Each point is reached from the start by the listed moves, each made once or not at all, plus a little noise. Is the number of moves made odd or even? Then give how often each move was made.
In the rows, 128 means zero.

Moves:
(1): [159  86]
(2): [180 123]
Start: [135 125]
Points:
[165  85] -> odd (1, 0)
[133 126] -> even (0, 0)

Moves:
(1): [125 120 119 113 150 136 106  97 129 122 146 110]
(2): [121 101 122  94 145  98 104 104 142 154 130  99]
(3): [112 140 131 108 134 133 123 124 144 139 145 121]
(4): [120 127 129 142 141 137 125 121 128 149 120 108]
(5): [128 135 117 156 148 114 158 113 138 138 129 135]
(6): [ 93 121 115 124 140 147 124 129 137 143  88 157]
(7): [163 138 114 108 129 153 147 107 131 147 107 113]
(8): [156 118 164 115 138 127 168 130 133 113 109 129]
(9): [140 113 124 117 129 139 119 153 138 129 145 136]
(10): [122  98 146 132 114 125 144 107 145 133 136 121]
(11): [118 134 110 113 135 141 131 130 101 129 136 119]
Start: [165 114 134 153 133 145 141 153 146 141 149 133]
Points:
[216  46 147  65 156 160 187 116 166 179 146  80] -> even (0, 1, 0, 0, 0, 0, 1, 1, 1, 1, 1)
[154  87 148 122 178 169 157 126 160 134 108 143] -> odd (1, 0, 0, 0, 0, 1, 0, 1, 0, 0, 0)
[139  62 174 123 160 185 178 149 201 179 126 137] -> even (0, 0, 1, 1, 0, 1, 0, 1, 1, 1, 0)
[163  90 107  78 221 180 191 113 187 229 105  97] -> odd (0, 1, 1, 1, 1, 1, 1, 1, 1, 0, 1)
[199  92 116  99 223 151 184  61 153 198 130  50] -> odd (1, 1, 0, 1, 1, 0, 1, 1, 0, 0, 1)
[171 107 154 110 168 182 166 172 151 160 162 106] -> odd (0, 0, 1, 1, 0, 0, 0, 1, 1, 0, 1)
